Each row of a before or after table is a point. One or more steps were done to the points. Then noise was added and the rows were shuffled. The steps act on columns, c1 being the first. Name the steps. A step turns or swaps two columns, mirrors them in a line or flattens them onto one, adds a multiple of one to another, or multiplies or shifts one. Angles are multiples of 10 degrees, from the lower column toward the higher: turns from -170 to 170, lines from 10 to 170 but not 90. Use the fewest steps. Two steps may share a column if one is a turn and the other turns, adds or multiplies; they go together, in the order done. Otherwise the lowest column goes first.

Before (11 x 2):
17,-7
53,3
34,1
-18,8
-108,-26
23,32
7,-27
42,-42
56,11
-12,12
21,-21
After:
-15,7
-6,10
22,-41
-122,-25
34,-1
39,31
13,-16
64,14
-10,-26
10,-6
56,3
Steps: add 0.5 times c2 to c1

Before, 14 rows:
-19,3,-68,-31
-28,-32,-41,13
101,49,11,46
-23,-1,-49,-16
-14,-15,-39,8
-66,61,-41,-40
5,-29,-10,28
-5,23,14,75
-33,-61,4,3
-17,-54,-27,20
-49,-47,30,55
4,-21,-33,0
-55,4,-34,36
-43,2,35,-41
After, 14 rows:
6,-21,-45,-29
-71,12,0,12
-5,9,-16,-76
12,-47,-34,-12
-54,73,-42,-58
37,32,-39,50
94,56,54,34
17,-12,-6,-30
-8,11,-22,-52
10,-5,-27,-31
27,-18,-18,3
0,13,-75,-15
-26,-47,-25,4
-7,-38,-60,54
Steps: turn c3 and c4 by 60 degrees; turn c1 and c3 by 50 degrees; shift c2 by 10

Before, 9 rows:
-29,14,17,-38,82,-46,45,-7
35,-44,2,-31,47,9,16,-5
35,47,-26,38,-80,-46,-24,-36
52,-33,-60,-40,-39,-23,-69,18
78,48,-16,4,-38,6,-15,42
-36,0,10,-41,-39,-18,-26,-22
54,-68,0,16,-42,-64,-32,36
-53,9,21,17,2,-45,-59,-39
-57,-40,-17,27,11,-41,1,4
After (9 x 8):
-56,6,-10,10,9,-44,-15,-41
78,42,6,2,-39,6,-24,47
-36,-24,29,-17,-39,-20,-1,1
32,-37,8,17,-79,-45,-35,47
-30,-5,-32,-17,80,-47,37,13
36,-4,-13,-14,47,10,9,-43
-53,-38,62,7,1,-45,-12,10
55,33,26,7,-44,-63,-15,-68
52,19,29,-16,-38,-22,-87,-35
Steps: swap c2 and c8; turn c3 and c7 by 60 degrees; multiply c4 by 0.4

Before:
24,17,39,4,84,-21,38,-24,40,-62,53,23
-54,12,26,0,-40,11,-1,-18,71,-53,-6,-18
-9,22,40,3,47,-44,-26,22,5,-20,41,16
-29,-40,13,-60,-38,34,-29,14,-45,1,73,-85
-67,-35,-10,-84,-8,24,-9,27,-13,27,18,-80
-73,5,5,37,2,48,-1,-10,21,-53,-17,14
11,-22,53,14,39,-26,34,2,27,0,50,53
7,-34,-40,-39,-23,-7,-26,9,-55,51,20,-82
After, 8 rows:
-85,51,26,-7,-49,10,-4,-16,-69,-17,3,10
-14,-14,62,12,37,-30,30,4,-8,-21,-51,61
-2,59,32,26,80,-17,34,-25,-25,-19,-51,35
-96,-42,-11,85,-2,30,-10,31,-14,-16,23,-84
-40,28,40,14,44,-44,-21,16,-2,12,-38,15
-56,-17,15,88,-38,33,-26,14,14,-34,-39,-97
-103,50,7,-41,3,46,-1,-13,-19,-25,-5,14
-29,-68,-37,41,-18,-11,-25,13,25,-5,1,-98
Steps: shift c1 by -30; turn c2 and c10 by 60 degrees; turn c4 and c11 by -150 degrees; mirror c9 and c12 in the line at 80 degrees
